Each row of a before or after table is a point. The points were changed in one or more steps. Then noise was added and the rows were shuffled. The steps act on how far a point lies along the listed directions, d1 being the first. Name the steps. A step turns or swaps two directions, mirrors them in a line or flattens them onto one, adds a multiple of one to another, or multiplies one. Angles are multiples of 10 degrees, from the lower direction toward the higher: turns from -170 to 170, lines from 10 to 170 but not 90. Use the fewest steps. Two steps may share a direction if one is a turn and the other turns, adds or multiplies; they go together, in the order done. Otherwise the lowest direction goes first.

Directions:
(1): [-20.2 -20.4]
(2): [-20.4  20.2]
Before (12 x 2)
[[ -0.8   4.0]
 [ -2.1  -1.7]
 [ -0.8  -1.9]
 [  2.2   3.5]
 [-11.8  -6.4]
 [ -9.4  -4.9]
 [ -0.5  -0.2]
 [  0.0   6.2]
 [  0.8   0.4]
 [ -0.4   4.3]
 [ -4.1  -2.5]
 [  3.1  -1.8]]
After (12 x 2)
[[ -2.3   2.1]
 [  1.6   2.9]
 [  1.1   0.9]
 [ -0.2  -1.7]
 [ -2.1  -1.9]
 [ -2.0   2.7]
 [ -0.8  -0.4]
 [ -2.1   4.3]
 [  4.9  -0.2]
 [-13.9  -8.2]
 [-11.0  -6.3]
 [ -4.4  -3.0]]
Steps: add 0.7 times d2 to d1

Directions:
(1): [-27.6  16.5  14.2]
(2): [-18.4 -29.9  -1.0]
(3): [11.6 -8.2 32.1]
Before (10 x 3)
[[-1.0 -3.6 -1.0]
 [-0.1 -4.8 -4.6]
 [-2.5 -0.7 -8.7]
 [-2.7  7.8  5.5]
 [-1.9  6.8  1.4]
 [-3.6  7.5 -2.9]
 [-3.6 -0.1  0.4]
 [-0.6  2.9 -5.9]
 [ 6.0  2.7  1.7]
 [-0.1  3.9  7.6]]
After (10 x 3)
[[ -1.7  -0.4 -12.8]
 [ -8.4  10.1   7.1]
 [ -8.2   3.1  -0.2]
 [-10.3  11.9  17.4]
 [  2.1  -6.6 -12.3]
 [  1.1   1.5  -3.1]
 [ -0.8  -3.9  -6.4]
 [ -4.1   5.3  15.1]
 [ -5.1   8.7  10.7]
 [ 11.8  -0.4   6.3]]
Steps: multiply d1 by 2.5; add -1.5 times d2 to d3

Directions:
(1): [ 3.2 38.2  5.9 11.8]
(2): [ 3.8 -9.9 37.1 12.5]
Before (14 x 4)
[[-2.7 -5.4  2.7  1.1]
 [-1.3 -2.0 -2.2 -0.9]
 [ 1.4 -0.4  7.2  2.8]
 [ 0.4  0.3  2.0  3.1]
 [ 1.3 -5.9 -3.6 -2.1]
 [ 4.0 -0.7  4.4 -1.8]
 [-1.3 -6.7 -6.9 -4.7]
 [-0.2 -8.7  7.1  1.2]
 [-2.3 -2.4  2.3 -1.1]
 [-2.5 -3.4  3.5  1.6]
 [-4.4  2.2 -8.2 -4.6]
 [ 1.8 11.4  3.0  4.1]
 [ 2.6  9.4 -4.2  2.0]
 [-0.1  3.9  7.3  4.9]]
After (14 x 4)
[[-0.3  8.8 -5.6 -0.4]
 [-1.7 -5.9 -8.5 -4.9]
 [-2.2  9.8  3.7  2.0]
 [-1.0  2.9 -1.4  0.4]
 [-3.1 -0.4 -2.2 -2.6]
 [ 0.0 -3.4 -0.1  1.0]
 [ 1.5  4.9 -6.0 -0.7]
 [ 1.8 -6.3 10.8  2.9]
 [-0.3 -7.8 -1.1 -2.0]
 [-3.2 -3.3 -3.5 -1.4]
 [ 3.7 -2.9 -0.5 -4.4]
 [ 3.4  0.8  8.7  5.0]
 [-1.4 -9.3  2.7  0.1]
 [-3.6 -1.5 -5.6 -1.1]]
Steps: turn d1 and d2 by 100 degrees

Directions:
(1): [-14.6  23.8   6.5 -12.8  -6.2 -31.6  11.7 -33.6]
(2): [  9.7 -38.6   3.7  15.9 -12.8   3.2  14.4 -32.6]
Before (9 x 8)
[[  1.6  -2.9   0.9   2.2   0.0   2.3   0.4   3.3]
 [ -5.7   9.6   1.7  -4.6  -1.3 -15.9   9.7 -21.5]
 [  1.1  -4.7  -2.3   1.3  -2.8  -0.7   1.4  -6.8]
 [  0.2  -3.9   1.0   0.6  -2.1  -4.8   2.1  -3.5]
 [ -2.3   6.4   3.6  -4.2   1.7  -4.2   0.7  -4.1]
 [  0.5   1.4  -0.5   1.4   1.0   3.4  -0.5   5.0]
 [  0.9   0.4   1.7  -0.3   0.5   2.9   0.0   2.5]
 [  1.6   2.1  -2.0   0.1   1.0   1.0  -5.1   1.3]
 [ -3.0   5.1   3.1  -2.2   1.2  -3.0  -1.5  -3.4]]
After (9 x 8)
[[ 1.4 -3.5  2.8  2.0  1.6  6.0 -3.6  2.8]
 [ 0.5  0.3  2.3 -0.1 -1.2  0.2  2.0 -4.1]
 [-0.8  1.2 -1.5 -1.4  1.3 -2.1 -2.6  5.7]
 [-1.5  1.4  1.6  0.1 -0.3 -3.5  3.0 -2.2]
 [ 3.7 -5.2  1.1  2.4  2.8  6.9 -1.6  3.1]
 [ 4.9  0.1 -5.3  2.7 10.3 15.3 -6.6 24.2]
 [-0.7 -1.6  1.4  2.0 -1.2 -1.1  3.5 -4.4]
 [ 0.0  5.4 -3.9 -2.6  1.9 -2.0 -3.6  3.4]
 [ 2.1 -0.8  0.1  1.8 -1.1 -0.4 -2.6 -5.1]]
Steps: turn d1 and d2 by -160 degrees
